Every row gives one point. The last column is the point's height on a tilted bowl or saddle (a function of degree 2), plus a little noise. Count its main directions that bend up, bend down and stay straight.
(in the rows, 128 means zero)

Points:
[[125 161 124 100]
 [165 185 132 113]
 [ 87 127  81 186]
 [ 96 152 106 147]
 [133 108 118 105]
 [152 118  94 145]
 [172 146 164 157]
 [161 135 100 150]
 [169 103  92 190]
 [108  72 164 150]
 [149 141 127 107]
 [132 134 126  99]
 [137 167 163 108]
 [ 99 146 121 128]
 [ 98  69 125 117]
 [119 132 105 113]
 [160 153 112 129]]
Directions: 2 up, 0 down, 1 straight

Points:
[[ 95  84  92 116 104]
 [109 162 131 148 112]
 [106 146 156  96  93]
 [ 41  78 120 184 107]
 [ 81 141 115 183  91]
 [ 73 139 145 136 134]
 [143 149 147 137 106]
 [128 159 133 117 107]
 [152 145 147 114 105]
 [125 111 136 151 103]
 [119 116 143 114 107]
 [141 157 140  90  88]
 [155 127 110 152 105]
 [153  81  79 161  86]
 [ 74 194 138 124 139]
 [164 150 136 117 113]
 [102 132 126 184  80]
 [148 169  88 133  84]
 [117 142 137 111 107]
 [144 125 127 135 113]
 [135  96 112 109 113]
 [130 137 149 162  93]]
Directions: 1 up, 2 down, 1 straight

Points, 41 rows:
[[137 118 138 166 106 115 144]
 [173  83 195 106 168 128 149]
 [ 92 174 124  76 136  94 177]
 [127 132 144 114 135 120 140]
 [ 88 141  94  69 139 129 137]
 [113 103  90  58  80 152 162]
 [135 146 117 160  85 115 147]
 [133 153  72  92 192  95 171]
 [137 136 138 111 108 106 147]
 [ 73 137 156  84  95  84 177]
 [144 146 115 106 141 131 139]
 [113  98 111 115 156 116 149]
 [ 92 124  84 138 124 141 142]
 [196 125 172 148 175 142 146]
 [133 143 101 188 135 117 140]
 [127 123 165 111 189 115 159]
 [139  88 153 153 146 157 155]
 [ 82 158 144 111 124 102 157]
 [108 140 128 166 124 180 168]
 [146 151 103 156 158 112 146]
 [ 95  98 118 135 130 107 152]
 [154 165  72 182 148 157 164]
 [111 142 107 115 137 146 139]
 [107  89 142 139 153 160 154]
 [140 134 146 145 161  99 154]
 [ 84 121 197 114 119 122 142]
 [156  80 130 122 163 121 158]
 [107  94 104 124 148 142 149]
 [123 123 121  86 123 146 137]
 [124 161 114  93 147 167 155]
 [119 157  99 147 131 148 147]
 [130 158 141  81 102 105 162]
 [123 157 113 143 137  95 151]
 [110 152 126  94 161 101 160]
 [157 119 160 139  90 113 149]
 [177 127 121 168 142 148 146]
 [107 151 152 110  98 132 148]
 [126  85 141 133 103 147 159]
 [186  98 131 159 146 116 150]
 [146 182 123 109 136 133 161]
 [131 200  95 120 119 173 194]]
Directions: 3 up, 0 down, 3 straight

Points:
[[108 121 107  90 174 124 140]
 [163 137  89 164 181 129 158]
 [172 120 152 103 143 172 160]
 [152 111 149 179 119 109 139]
 [185  94 112 127  84 119 175]
 [129 106 186 167 129 130 166]
 [116 105 201 105 173 180 234]
 [111 136 122 152 120 149 133]
 [118 168 125 172 118 103 130]
 [139 121 143 125 157 153 137]
 [139 116 105 139  90 121 151]
 [113 175 122 102  70 146 148]
 [ 91 173 115 110  87 109 141]
 [115 178 142 156 139 128 125]
 [153 124 162 142 151 127 146]
 [133 153 184 143 172  83 159]
 [120 100 142  86  99 122 136]
 [ 99 124 136 118 140 162 135]
 [158 118 155 128 113 136 149]
 [103 183 145 170  86  94 138]
 [178 103 121  92 157 146 148]
 [106  92 123 143 101 138 146]
 [139 172 155 177  97 102 136]
 [120 152  93 150 106 124 151]
 [160  95  93 139 135 144 140]
 [ 77 124 125 118 150 201 151]
 [116 146  82 154 106 135 164]
 [119 113 106 115 115 180 138]
 [128  99  52  88 171 143 164]
 [117 173  77 192 123 137 175]
 [119 114 128 137 121 150 132]
 [156 132 103 117 124 114 136]
 [114 111 141 136 121  90 123]
 [153 110 151  92 137 137 145]
 [114 123 103 124 131 156 130]
 [132 161 105 103 103 142 134]
 [103 135 181  99  93 141 171]
 [155 114 125 132 113 118 135]
 [167 130 148 156 185 153 156]]
Directions: 3 up, 0 down, 3 straight

Points, 72 rows:
[[103 119 122 154  82 138 155 121 144]
 [144 121 124 179 169 137 168 103 171]
 [105 156 129 150 122 137 116  67 159]
 [114 138  88  84 155  87  73 141 143]
 [129 107 125  92 180 166 116 135 165]
 [153 205 146 172 170 178 138 113 143]
 [ 98 109 135  77 150 182 126 101 161]
 [117 150  77  94 117 123 140 127 153]
 [143 159 140 112 132 105  88 118 134]
 [ 93 109 110 150 152 113 149 132 127]
 [135 151 123 144 104 141 105 121 138]
 [132 107 109  74 108 128 143  89 168]
 [ 95 203  94 184 139  75 150 143 155]
 [ 79 152 121 126 146 185 157 127 118]
 [169 175 124 115 170 103 114 156 124]
 [139 125 156  97 132 152 186 133 153]
 [168 161 130 145  90 131 124 177 117]
 [ 96 105 139  69 158 133 145 189 186]
 [ 98 166 138 128 135 141 118 147 120]
 [136 145 108 134 129 127 114 131 133]
 [111 131 168  89 119 124 107 175 163]
 [101 128  86 183  97  89 147 138 166]
 [136 132 115 134 139 118 153 110 137]
 [ 72 140  95 228 119 128 208 106 203]
 [ 99 127 165 109 100 152 110  68 167]
 [131 153 128  97 166 137 122 131 144]
 [ 86 141 110 139 135 156  87 112 130]
 [156 131 158 146 176 128 166 124 158]
 [122 117 120 119 144 161 149  85 150]
 [161 122 101 147  89 144 130 149 119]
 [129 150 118 149 116 175 112  89 151]
 [153 131 170 142 129 140 111 150 146]
 [135 147 151 213 161  96 113  90 218]
 [130 132 139  97 151 185 172 165 157]
 [105  82 148 105  92 135 172 151 147]
 [133 111 135 134 182 139 128 140 155]
 [108 169 109 136  98 119 155  99 144]
 [118 103 146  80 108 133 137  93 167]
 [104  65 108 146 118 139 117 134 111]
 [128 148  83 121 144 155 109 137 138]
 [149 139 113 140 147 102 128 119 135]
 [147 113 153 153 143 114 114 141 147]
 [132 145 168 173 111 126 137 174 160]
 [165 180 101 139  81 118 167 101 126]
 [ 87 109  82 129 139 189 121  80 139]
 [158 146 165  94 145 152 175 117 153]
 [111 102 101  68 107 102 128 155 170]
 [134 154 134 133 111 146 173 111 133]
 [129 134 118 182 155 107 131 109 164]
 [154 101 167 111 118 124 108 115 148]
 [137  75 161 105 105 134 166 143 145]
 [123 121 167 142  98 158 125  68 171]
 [134 100 141 158 160 130  85  99 157]
 [152 110 108 157  93 126  94  68 149]
 [141 111 119 121  90  99  93 151 136]
 [112  73 111 101 155  96 117 148 127]
 [139 119 153 195 153 121 137 126 180]
 [157 109  89  90 156  91 132 126 143]
 [142 119 130 130 145 125 158 119 138]
 [188 107 106 167 178  83 117 139 135]
 [113 123 102 129 170 184 142  90 157]
 [104 102 120 112  70 162 103  85 156]
 [104 108 107 187 152 149 122 134 162]
 [135 146 177 129 162 163 104 105 160]
 [151 155 155 133 150 147 122 102 145]
 [162 144 125 131 132  62  94  60 152]
 [ 90 141  83 115 112 148 133 129 139]
 [151 136 111 109 144 132 138 147 136]
 [124 111 152 122 147  88  54 152 150]
 [117 127 144 126 127 135  94 153 141]
 [148 127 100 144 162 112 136 168 148]
 [151 132 102 123 104 160 159 135 127]]
Directions: 4 up, 2 down, 2 straight

Points:
[[141 112  77 183 144 140 105 124 119]
 [ 97  92 157 129 153 141 101 178 119]
 [162 176 148 178 145 122 155 117 116]
 [140  98 123 136 128  97 180 137 114]
 [122 140 136 163 182 154 116 153  88]
 [121  93 166 132  95 133  73  78 128]
 [134 131 126 134 106 156 175 149 100]
 [163  96 183 123 164 154 134  89 128]
 [163 114 107 123 127 103 152 122 105]
 [150 173 161 134  98 119 140 102 115]
 [107 173 155 113 155 109  96 126 110]
 [140 124  97 140 144 121 135 218 191]
 [120 140 155 122 125 125 140 142 101]
 [138 138  47  99  94 112 118 118  97]
 [ 92  83 121 114 123 150 155 149  99]
 [153 125 129  89 164 154 114 126 103]
 [106 143 154 103 119 109 158 158 124]
 [170 125 164 106 135 116 130 141 103]
 [166 125 142 163 128 105 122 124 118]
 [125 108 138 168 128 117 149 105 124]
 [163  58 141 140 151 155 127 128  69]
 [ 74 139 193 146 105 153 143 123  94]
 [156  95 124  73 122 107 132 136 108]
 [104 137  99 181 155 135 132  91 117]
 [147  91  75 121 189 171 106 175  88]
 [142 102 146 132 135 172 119 137  89]
 [129 119 128 105 132 171 141 101 111]
 [124  73  84  90  85 165 167 136 101]
 [121 113 131 108 144 142 105 158 111]
 [129 146 147 142 133 147 141 112 105]
 [165  95 215 140 122 157 140 150  71]
 [ 80 168 121  99 128 203 123  94  89]
 [140 103 142 191  98 126 105 127 123]
 [107 146 131 117 132 117 122 102 105]
 [147  96 178 155 139 125 144 160  89]
 [141 120  99 133 117 168 178 124 103]
 [149 109 144 120 125  82 130 138 102]
 [135 120 111 121 111 138 124 141  98]
 [131 158 139 107  76  90 136 110 100]
 [105  91 111 155  90 143 165 111 107]
 [120  99  91 153 159 141  74 120 118]
 [143 128 214 116 136 136 148  94 136]
 [ 65 116 119  93 142 147 144 130 103]
 [142 123 132 114 106 107 149  62 163]
 [130 155 119 123 136 128 122 117  96]
 [123 141 167  87 143  83 125 171 141]
 [ 62 128 145 155  82 174 120  91  91]
 [137 117 109 122 157 147 156  84 117]
 [ 67 106 120 152 151 109 104 152 138]
 [ 71  75 158 133 135 179  81 102  86]
 [118 159  86 134 144 149 102  81 100]
 [ 64 167  98 108 155 120 107 179 167]
 [106 130 129 123 147 137 151 119  95]
 [ 88 194 124 172 134  79 127 169 148]
 [170 180 159 126 118 111 124 161 103]
 [172 129  99 151 160  91 118 125 106]
 [102 192 110 126 149 147 113 183 112]
 [ 72 138 135 136 149 105 138 116 103]
 [ 82 117 139 161  79 156 134 136  85]
 [160  81 148 126 118 137 164 168  87]
 [123 161  97 159 103 118 114 148 101]
 [125 124 158 159 124 138 108 129 108]
 [171 141 108 116 123 166  88 175 123]
 [129 136 147 152  86 123 105 102 109]]
Directions: 3 up, 2 down, 3 straight

Points, 69 rows:
[[126 107 139 133 145  88 141 125 129]
 [145 157  84 143 193  94 173 134  48]
 [134 160 126 133 110  94 112 145 137]
 [120 105 138 127 103 129 150 106 122]
 [137  98 124  86 123 114  88 135 130]
 [ 67 110 155 125 152 125 122 122 127]
 [159 147 100 152 105 142  80 151 124]
 [120 116 150  87 154  90 196 145  92]
 [115 154 139 150 174 111 139 129 115]
 [120 127  65 101 101 158 128  95 165]
 [113  84  66  99 164 168 108 121 168]
 [ 69 182 142 119 117 137 148 129 130]
 [141 122 164  91 122 125 172 107 103]
 [121 115 125 139 180 129 133 136 122]
 [149 127 161 118 161 181 117 127 117]
 [ 78 124 139 122 119 113 155 145 126]
 [120 105 133 139  87 151 113 148 126]
 [140 141 164 169 135 119  94 149 155]
 [137 126 127 100  97 144 132 143 131]
 [ 74  96 138 172 108 168 109  83  88]
 [151 107 142 134 124 114 101 123 145]
 [104 123 104  91 144 102 142 169 105]
 [139 157 151  95 124  76 113 137 121]
 [156 113  54 133 144 153 143 171 101]
 [ 98 116 109 165 145 119 132 140 110]
 [169 151 133 158 142  97 118 106 117]
 [148 150 116 124 143 166 121 116 116]
 [137 114 131  83 160 129 131 139 129]
 [ 94 176 153 149 138 113 120 154 141]
 [120 117 190 125 110 135 133 155 138]
 [ 94 144 118 111 160 125 169 151 110]
 [182 166 133 134 122 129  94 153 132]
 [136 116 116 116 137 157 115 105 142]
 [160 137 135 103 129 146 134 129 127]
 [187 136 102 174 129  95 109 102 103]
 [128 158 104 119 130 163 146 158 115]
 [106 136  98 143 119 168 144  96 126]
 [160 115 191 116 126 104 136 143 151]
 [ 78 115 109 163 118 100 140 139 107]
 [137 138 147 130 136 113 133 102 124]
 [126 114  69 134 170 127 136 131 106]
 [157 142 168 189  82 174  81 122 107]
 [112 114 109 184  96 182 145 141  97]
 [134 133 116 117 180 167 126 131 110]
 [ 61 121 162 144 103 121 149 134 122]
 [208 115  98 132 144 116 194 173  62]
 [ 99  91  90 136 154  99 159 144  96]
 [151 172 123 162 153 100 138  79  79]
 [125 141 129 126 142 137 134  99 121]
 [108 141 128 146  72 102  90 143 124]
 [144 167  86 134 178 156  97 186  51]
 [ 86 161 154 150 163 137  79  84  76]
 [ 93 148 104 105  73 143 115  88 126]
 [176 172 124 120  76  76 129 174 146]
 [161 121 150 165  89 144 158 188 132]
 [138 151 117 152 112 124  71 168 122]
 [ 85 116  81 142 142 121 134 223  53]
 [190  83  97 155 171 136 171  95 104]
 [117 130  90 134 119 103 134 121 118]
 [160 109 109 134 156 114 140 144 123]
 [161 128 149 108 106 186 119 124 121]
 [111 145  68 149  99 131  99  83 112]
 [168  57  84 115 144 175 110 102 209]
 [110 155 167 118 106 118  81 101 103]
 [ 92 171 124  94 118 114 164 144 130]
 [ 99 120 126 110 131 120 149 115 127]
 [ 83  88 155  76 103 162 139 147 103]
 [135 125  87 129  93 111 134  87 118]
 [151 153 108 117 134  78 128  96  97]]
Directions: 2 up, 5 down, 1 straight

Points (73 x 9):
[[166 136 153 113 182 132 133  81  90]
 [ 94  48 123 121 123 111 104 124  90]
 [128 145 104 133 167 140 137 128 110]
 [113 140  90 155 132 147 155 117 110]
 [168 125 209 127 112 136 130 107  84]
 [192 137 199 125  74 169 110 115  70]
 [150 112 100 133 193 123 156 175 103]
 [121  71 132 139  71 153 134 129  83]
 [ 83 124  78 135  95  95 121 125  88]
 [121  96 148 112  99 109  85  67  87]
 [112 127 146 142  79 157 136 111  99]
 [117 135  87 155 112 157 104 167  97]
 [152 111 167 143 127  96 138 124 111]
 [153 116 155 101 115 113 121  92 106]
 [ 97 177 174 154 110 175 140 178  85]
 [149 136 129  97 133 132  72 105 117]
 [168 124 120 139 123 148 129 171 121]
 [172 120 121 147 131 129 124 104 125]
 [118  95 146 135 168  92 125 112 110]
 [132 109 133 109 153 121 116 108 111]
 [128 115 122 127  98  90 127 137 101]
 [108 123  56 141 172 120  83 110  99]
 [112  96 121  97 107 150 151 156 111]
 [104 146  93 165 103 153 137 111 102]
 [104 104 108 127 181  72 120 143  90]
 [171 102 162 131 121 134  90 134 112]
 [120 158 152 125 109  81 128 120  95]
 [131 145 133 152 141 127 172 105 114]
 [113 146 118  84 118  95 112 123 116]
 [139 146  81 180  95 126 102 145 101]
 [144 138 148 111 158 130 123 129 114]
 [186  86 141 118 173 154  92  86  98]
 [159 160 172 149 170 164 105 103  94]
 [137 121  92 136 120 173 138  76  88]
 [157 135 154 131  99 108 109 147 106]
 [160 138 116 126 161 118 183 158 119]
 [169 124 120  75 201 144  68 116  90]
 [121 124 151 144 118 134 179  99 112]
 [148 147 114  84 131  88 134 150 116]
 [ 85 129 129 145 150 135 125 159 124]
 [127 167  76 102 120 121 182 140 104]
 [156 131 159 115 133 135  90 136 112]
 [ 94 104 113  88 133 158 126 101 112]
 [121 152 160 114 115  89 134 158  98]
 [112 138 104 100 109  75 108 143  95]
 [117 135 160 126 152 138  56 135 113]
 [128 117 112 102  88 110 103  40  71]
 [ 58 222 115 163 166  75  98 139  76]
 [158 116 145 101  99 149 123 169 113]
 [112 147 138 102 110 141  99  90 116]
 [126 144 114 124 108 100 132 100 102]
 [ 97  71 148 107 101 129 127 124  97]
 [ 99 106 112 154 104  85 136  78  92]
 [134 122 160 146 147 109 123 140 119]
 [128 139 168 121  90 162 113 145  99]
 [128 145 146 129 129 164 174  88 102]
 [155  87  59 151  90  86 125 114  83]
 [177 155 126 142 140  94 165 142 118]
 [128 126 144 104 120 125 158  94 112]
 [127 150 140 121 121 118 145 177 106]
 [ 63 165 124 137  97 186 115 139 109]
 [121 144 130 139 170  74 148 190  81]
 [152 144 125 122 133 152 132 147 118]
 [158 114 118 121 130  95 123 117 115]
 [141  75 143 141 143 149 154 119 116]
 [104 175 174 115 169 112 171 166  90]
 [148  67 169  95 145 121 151 135  95]
 [118 103 130 148 124 170 141 119 116]
 [157 123 152 140 137 130 142 148 122]
 [ 93 144 136  73  92 101 108 188 102]
 [169  86 130 132  91 133 150 122 112]
 [114 138 130 140 133  91  70  76 110]
 [174 121 119 171 142 125 145  95 132]]
Directions: 2 up, 5 down, 1 straight

Points:
[[130  82 100 150 142 150 131 121 145]
 [127 136 162 110 173 150 141 152 154]
 [100 107 123 151 125 142 132 121 132]
 [177 131  76  90  93 151 110 113 165]
 [ 75  95 150 146  74 131 116 161 156]
 [174 127 154 127 127 116  96  93 160]
 [161 107  98 138  72 110 143 128 145]
 [107 129 135 142 167 148 140 132 143]
 [100 110 125 148 123 106  95 130 150]
 [ 85 142 160 169  69 102 161  75 148]
 [152 112 119 112 117 144  94 123 140]
 [ 90 105 241 146 125 110 159 132 204]
 [124 153 146 100 134 131 127 130 134]
 [130 121 121 128 169 109  96 186 173]
 [151 132 191 133 168 112 116 115 174]
 [132 116 142 128 126 124  81 201 146]
 [104  65 162 107 149  77 154 119 152]
 [124 137 114 102  44 171 164 132 148]
 [108 125  95 148 161  78 174 179 180]
 [140 126 147 101 156 130 119 121 142]
 [ 37 150 111 150 110 146 147 114 164]
 [131 147 131  94 146  93 155 146 157]
 [134 138 173 105 162 137 126 121 150]
 [ 72 125 105 137 105 158 116 182 142]
 [134 134  84 101  83 125 104 158 136]
 [126  66 167  87 120 108 156 127 154]
 [165 131 139 136 130 153  84  61 173]
 [180 122 141 102 176 120 140 121 169]
 [ 90  69 151 113 127 133 115 105 142]
 [124 106 117  88 115 159 166 127 135]
 [117 124 141 187  89 121  81 145 162]
 [159 107 137 138 127 145  96 122 148]
 [107 139 156 141  89 105  98 148 141]
 [167  81 123 164 125  78 130  92 147]
 [143 108 154 127 138  88 112  99 156]
 [110 137 109  88 134 123 123 123 134]
 [131  52 127 140  92 149 144 128 156]
 [102 144 121 149 123 128 124 156 139]
 [150 141 116 155 144 139 167  91 119]
 [167 123 112 132 114 138 133 114 136]
 [131 132 166  99  97  88  98 163 149]
 [131 140 131 124 115 111 134 131 132]
 [118 109 132 108 127 160  86  98 141]
 [118 108 166 131 125 139  79 156 139]
 [113 137 111  88 127 121 111 155 129]
 [135 114 160 143 170 109 143 110 143]
 [121 155 130 101  98 124 158 154 138]
 [152 158 103 117 168 154 161 179 185]
 [ 95 124  96 184 155  97  91 113 180]
 [170 160 113 189  76 165 170 155 145]
 [133 145 166 121  87  67 102 144 168]
 [134 140 196 142  78 135 143 109 145]
 [143 132 101 136 144 108 147 150 148]
 [ 77 117 114 142 159  57 136 142 171]
 [127 116 123 125 109 129 108 163 133]
 [165 100 125 109 138 130 107  87 155]
 [131 187 186 141 106 151 185 145 165]
 [142 161 102  84 181 107 154 101 175]
 [ 95 133 127 108 161 116 152 125 137]
 [164 121 133 143 107 101 101 115 150]
 [115  92 151 152 180  92 153  82 125]
 [100 120 178 122  89 103  48 132 157]
 [144 102  82 125 157 137 131  98 146]
 [110 145 105 130 130 141  91 158 135]
 [125 165 146 179 155 116  91 135 175]
 [114  88 109 110 132 135 156 103 123]
 [140 154 149 116 114 125 170 105 133]
 [118  91 104  99 124  80 142 170 167]]
Directions: 6 up, 1 down, 1 straight

Points:
[[ 95  70 147 105 138 124 123 118  83]
 [118  87  89 129 124 149  82 121  98]
 [136  93 157  78 131 144  82 157  88]
 [ 91 167 130 163  74 129 125 113  96]
 [146 129 125 122 149 111 139 129 113]
 [110 162 131  78  91  75  94 115  97]
 [121 108 128 109 127 141  99  97 103]
 [108 111 193 196 116 125 122 146  97]
 [144 164 122 105 106 127 156 102 112]
 [126 103 150 122 151 143 131 161 107]
 [151 180 111 140 145 151 135 146 110]
 [153 156 124 124 120 106 181 127 109]
 [120 122 151 144  76 119 138 153 119]
 [103 100 129 111 154 138  94 112  95]
 [135 110 149 176  75  96  81  92 102]
 [172 172 174 136  87 148 141 121 116]
 [146 131 104 146  98 191  91  99  96]
 [166 134 139 141 156  83 109 158 109]
 [ 88  93 129  70 128 159  75 145  64]
 [141 110 100 135 179 107  85 142 112]
 [149 132 127 133 168 128  98 127 110]
 [140 138 143  51  84 114  73 126  79]
 [161  82 117 156 175  47 166 128  67]
 [154 130 127 154 126 156 115 147 110]
 [133 143 115 112 119 128 113 120 113]
 [186 148 103 132  99 156 157 116 117]
 [154  54 115 117 152 137 109 112  93]
 [171 141  99 115 131 131 141 149 119]
 [117  96 118 142 127 160 160 157 121]
 [ 97 106 147 140 123 126 129 167 110]
 [120 113 152 145 157 151 105 114  98]
 [ 80 108 113 119 120 156 145 131  99]
 [147 132 139 142 151  95 181 127  98]
 [100 132 138 104  95 142  74 167  99]
 [109 110  90 152 146 126  76 138 103]
 [123  95 139 124  99 119 105  90 103]
 [126 138 101 139 169 141 127  99 119]
 [131 106 163 116 127  86 109 143 108]
 [109  60 146 167 131  91 117 110  81]
 [147 134  94 107 135 128 118 145 116]
 [ 98 148 174 145 139  87 136 134 105]
 [140 123 146  83 128 199 156 141 109]
 [122 212 129 158 173 151 125 108  82]
 [172 158 104 140 117 151 122 166 114]
 [109 146 140 124  86 156 159 114 112]
 [123 134 148 109 107 154 166 143 120]
 [127 110 131 102 131 112  90 102 105]
 [124 123  97 134 134 109  95 120 113]
 [ 91 101 117 162  99 141 150 124 102]
 [110 189 139 149 148 164 167 162  94]
 [ 63 110 132 151 142 144 169 152  85]
 [119  99 133 147  73 161 158 109 114]
 [130 169 142 114 165 149 131 118 102]
 [109 125 104  81 110 162 130 178 111]
 [142 174  98 100 122 106  96 136 108]
 [162 123  90 161 102 131 122 141 111]
 [122 148 110 134  83 121 111 166 112]
 [205 114 106 147 131 139 137 167 105]
 [131  83 168 201 107  86 131 106  78]
 [ 90 132  98 132 168 134 111  78 112]
 [141 138 130 131  92 151 129  83 114]
 [204 165 114 110  73 132 176 146 105]
 [124 122 121 155 140 157 158 115 113]
 [144 217 133 133 113 141 114 116 100]
 [110 118 100 141 147 115  90 142 107]
 [147  85 117  75  93 139 127 185 106]
 [114 188 112 160  89 150  94 161  94]
 [142 128 150 150 129 169 116 191 118]
 [151 166 187 126 125 158 134 100 109]
 [102  96 132 164 105  86 142 144  91]
 [ 95 157 127 149 146 110  76  54 127]
 [ 99 145 112  86 100 151 105 184 103]
 [ 82 131 148 102 123 131 119 142  98]
 [ 92 159 139  79 189 145 132 105  77]
 [ 88 148 134 109 134 157 117 108  91]]
Directions: 2 up, 5 down, 1 straight

Points:
[[152 104 168 189 118 136 110 148 121]
 [132 152 148 187 127 185 160 138 128]
 [ 95 143 113 149 145 143 113  81 104]
 [115  54 130 170 165 164 119 138 106]
 [113 100 192 156 151 123 110 134 116]
 [194 102  83  86 136 130 120  74  71]
 [131 156 148 101 152 135 139 142 122]
 [126  71 118 117 155 172  91 101  76]
 [ 92  92  97 173 131 117 154 188 148]
 [162 120 113 110 104 160 142 136 112]
 [166 119 160  81  97 141 159 148 116]
 [159 162  85 115 187 159 170 152  74]
 [134 147 137 140 146 172  85 129 110]
 [112 137 117 106 149 121 132 169 118]
 [126 117 162 129 187 139 143 108 106]
 [121 150 133 104  77 160 149 118 111]
 [ 98 135 149 161  97 103 138 121 126]
 [185 133 152  99  77 114  88 130 137]
 [151 173 152 114  69  93 118  88  93]
 [ 78 143 121 134 145 174 172 116 123]
 [124 116 122 143 120 100 125 105 119]
 [113 133 173 123 168 123 121 133 122]
 [136 132 164 135  84 128 145 106 119]
 [ 89 132 108  98 125 119 119 121 102]
 [111 182 104 148 143 163  86 136  99]
 [172 176  62 174 160 126 101 142 139]
 [124 113 173  94 127 111 134 145 114]
 [125 152 105 151 118 138  98 132 123]
 [137  95 201 163 162 151  93 180  94]
 [141  95 106 141 143  64 160  95  77]
 [135 151 132 100 111 161  70  99  94]
 [166 133 178 120 173  92 113 193 140]
 [130 158 168 101 144 116 179 157 104]
 [103 129 130 107 101 123  92 168 103]
 [126 116  89 166 127 130 118 133 130]
 [124 130 125 131 145 156  98 110 111]
 [155 165 101 114 116 106 159 117 107]
 [156 110 136  80 106  81 140  96 107]
 [135 197  99  47  67 154 125 137  48]
 [120 148 147 152 163 111 102 158 153]
 [127 112 138 109 130 113 133 143 123]
 [173 144 112 151 133  88 155 110 126]
 [154 207  87 140 156 192  94  94  27]
 [112 162  93 166 146 130 126 165 156]
 [151 203 147 147 118 160 118 137 108]
 [118 168 130 122 109  81 148  98  97]
 [ 97 119  97 139 106 118  87 144 107]
 [ 98 129 112 125 168 168 112 165 110]
 [ 55 101 146 142 141 182 115 120 145]
 [116 120 119 139 102 125 168 160 122]
 [146 128 142 164 114 183 112 149 119]
 [122 100 132  92 105 157 103 155 125]
 [ 99 156 126 156 121 105 112  90 111]
 [150  70 144  91 127 103 107 109  96]
 [123 122  57  96 156  81 134 152  81]
 [110 144 124 106 119 100 169 134 106]
 [159 120 173 100 141  92 111 117 126]
 [192 113 133 124 166 151 103 118 101]
 [133 108 103 141 112 132  96 130 117]
 [106 158 157 118 144 120 117 143 123]
 [ 79 143 140 133 157 165 134  99 110]
 [131 140 115 126 115 154 156 134 118]
 [135 101 105 112 154 119 142 127 105]
 [150 169 144 167 120 112 155 127 140]
 [110 140 136 153 135 124 116 125 140]
 [115 138 133 134 140 128 114 142 135]
 [160 112 188 111 144 142 141 143 116]
 [113 140 137 125 110 129 168 127 121]
 [106 138 140 183  28 117 141  89  77]
 [161 170 138 102 119 125  87 145 135]
 [112 129 173 135 133 133 130 156 131]
 [107 129 155 105 110 110 155 125 113]
 [ 85 147 147  87 176 114 140 144  87]
 [ 93 140 140 132 100 132 108 147 120]
 [143 207  99 125 105 121 161  96  66]
 [139 136 147 109 117 188 152 137 106]]
Directions: 2 up, 6 down, 0 straight
